Each row of a before or after table is a point. The points were changed in one or more steps. Then noise was added and the rows were shuffled. The steps act on columns, c1 being the first. Write out the steps. A step turns or swaps two columns, mirrors them in a line or flattens them onto one, adds a multiple of one to another, or multiplies or shifts one. Angles are multiples of 10 degrees, from the lower column toward the higher: turns from -170 to 170, lines from 10 to 170 but not 90. Use the fewest steps. Two steps may share a column if one is a turn and the other turns, adds or multiplies; they go together, in the order done. Otherwise the lowest column goes first.

Before (13 x 3)
[[ 10   3  13]
 [-18 -20 -13]
 [  3  23  20]
 [ -8   2  25]
 [-27 -22 -43]
 [ 12   3 -18]
 [ -6  24   1]
 [-13   3 -19]
 [-13 -20 -37]
 [-15   9  14]
 [ -7  46 -16]
 [  7   4   9]
 [ -4   1   2]]
After (13 x 3)
[[ 25   3  -4]
 [ -9  12 -19]
 [-21   5 -17]
 [ 19 -26 -13]
 [-21  29  -3]
 [ 12   3  20]
 [ 19  57   1]
 [  4   2  -4]
 [-13   6   4]
 [  1  31  -4]
 [-16   2   7]
 [ 48 -27 -16]
 [ 39 -26  -1]]
Steps: turn c1 and c3 by 110 degrees; multiply c2 by 1.3

Before (8 x 8)
[[ -8 -13 -32  -7 -37 -18  -3 -18]
 [-38 -11  -5 -18 -37 -11   0   3]
 [-24 -21   4  14  32  26   0 -29]
 [-23 -25  60  37  23 -26  31   0]
 [-20 -31 -22 -20 -14 -12  17   3]
 [-23  -9  34  18  -6  -2  50  -7]
 [-21   2 -33  -5 -16   0   1  16]
 [ 16 -19  18 -11  26  19 -19 -18]]
After (8 x 8)
[[-21 -23  -5  25 -21  39 -15 -32]
 [-48 -17  19 -11 -14   3  34  -5]
 [ -6  -5 -27 -32  16  -7 -12 -18]
 [-34  -9  -7 -30  28 -10 -18   6]
 [-15  10 -21 -11  12  -8  -8  18]
 [ 26 -22   4  26   0  27  -5 -19]
 [-22 -18 -22 -10  20 -14   4   4]
 [-36 -42  28  11 -42 -24  11   0]]
Steps: turn c1 and c7 by 30 degrees; multiply c3 by 0.7; turn c2 and c3 by 20 degrees; turn c4 and c5 by -110 degrees; add -0.5 times c8 to c6

Before (12 x 12)
[[ -5  10  -8   9   4 -12  -8   2   0  -4   6   2]
 [ 12   6  -8  15   3   6   7  11  -8 -15   1  10]
 [  3  -7   8   0   2  -5   5  13 -12 -13   7  -4]
 [ -8  -4  -7  -5  10  -7   5   0 -10   7  -2   0]
 [  5  -8  -3   0  16  -5   4  -3   2  -8   0   8]
 [ -3  -1  15  12   8   6  -2   3  -8   1  20   0]
 [  1  -3   3  10  14 -11   3   1  -6  -8  -1  -7]
 [  9  -6   7   8   0 -13  -3  -4  11   0   1  -3]
 [  0   3  -5  -1  10  -4   2  -8  -9   2  10  -1]
 [ -6   3  -6  -4   1   9  -9   1  -1 -13   0  -1]
 [ 16   5  -4  -8   6  10  -9   9   0   5   1   5]
 [ 14   1   5   8   9   7   4   3 -15 -17  -3  16]]
After (12 x 12)
[[-14 -12   2 -18  -5   5  27 -11   8 -13   3   5]
 [-12  -6  10   6  -6  11  12  -8   2   8   4   3]
 [  4   5   4 -12  -7  -6  25 -11  15   3  22  -6]
 [ 14   1   4  -2  -6   6  18   1  10 -12  58   0]
 [ -5 -15   8 -18  -8   6  23  -1  20  -4  -9  -2]
 [ -1   1  -8 -13   2  10  10  -1  -1   6  -1   4]
 [ -6  -6   2  -9 -15  -6  23   8  -2   2   0  -9]
 [  1   4  14  -2  -3 -13  16   5  -6  -8   3  -5]
 [ -2   1  -6   2  -8  -5  22  12   7   1  30   2]
 [  2   8   0 -10 -19  -9  22   5   8 -10  -3  -1]
 [ -2   0 -14   8 -12  -6  24   3   5   3  -6  -5]
 [ -3  -4  -9  -6  -8 -13  13  -1  -3  -8  18   9]]
Steps: turn c1 and c3 by -130 degrees; turn c3 and c9 by -160 degrees; turn c2 and c12 by 100 degrees; turn c4 and c10 by -100 degrees; add -0.3 times c6 to c5; turn c5 and c8 by 160 degrees; shift c7 by 20; multiply c11 by 3

Before (9 x 20)
[[-25  -2 -27  -1 -48   7   4  40 -23 -17  20 -28   9 -10 -12  10 -25  -3
    0  28]
 [ 14  -4   1   7 -48  -2  28 -23  35  35 -33 -29  24  19 -30 -11 -32  23
  -21   9]
 [ 13  19  35  -2  17  29  -5 -27  11  38 -32   5  14 -15  27 -28 -22 -16
  -28   3]
 [ 36  14   2  45  18  46  -2  -6 -20   4  -3  -5 -41  -2 -28 -15 -13 -15
   16  34]
 [-12   8  12   3 -15 -11 -35 -21  37  -5 -34  27 -19 -21 -10 -27   5  18
   17   8]
 [  3 -29  -3  -1  12 -11 -28  24  -4 -21  17 -14 -31  30 -26  -4  12 -18
   -5  39]
 [ 34 -41 -17  42   9  25  10  38   6  17  12 -36 -41  47  -4  19 -28 -28
  -31   0]
 [ -8  10  -1 -14 -21  -7  13  20  -8   9  -7  12 -10   2  13   7 -44 -36
  -15  30]
 [ 12  16  24   2  21  42 -15  -9  34  -4 -34   7   8  26  37 -11 -20  16
    1  29]]
After (9 x 20)
[[-13  14  16 -15 -11  54  11  -5  24  -4 -37 -29   6  25  33 -10  33 -20
   -2  -4]
 [ 32 -11  30  28 -37  -4  11 -18  24  20 -30   6  -5  22 -34  -9  44  24
  -21 -28]
 [ -1  10   5 -45   7  60  38  -8 -23   9  -1 -27  -2  -1 -30 -20   5  19
   17 -20]
 [-34  10 -11   3 -26 -13 -14 -24  35   1 -35 -20   4 -24 -10 -28   6   7
   21  18]
 [ -8  22  31 -10  18  40  16 -26   5  26 -29  -7 -11 -12  28 -27  24  -1
  -28   4]
 [  4  -3  -1  31 -17   8 -23  43 -30 -21  24 -12  12  -7 -14  12  16  34
   -2 -38]
 [-31 -29   9  -8  22 -11   7  26   0  -9  15 -25   2  31 -25  -5 -12   0
   -4 -34]
 [  8   9 -13  23  27 -13  -7  16 -23  11  -6 -36  -3   4  11   6  41  27
  -17  -5]
 [  9 -41  17 -40  13  32  34  38  -1  28  11  18 -10  50  -4  21  28  28
  -32 -30]]
Steps: swap c1 and c7; add -1 times c12 to c3; turn c12 and c20 by 120 degrees; turn c4 and c5 by 140 degrees; turn c5 and c18 by 120 degrees; multiply c6 by 1.3; mirror c9 and c17 in the line at 10 degrees; flatten c10 and c13 onto the line at 160 degrees
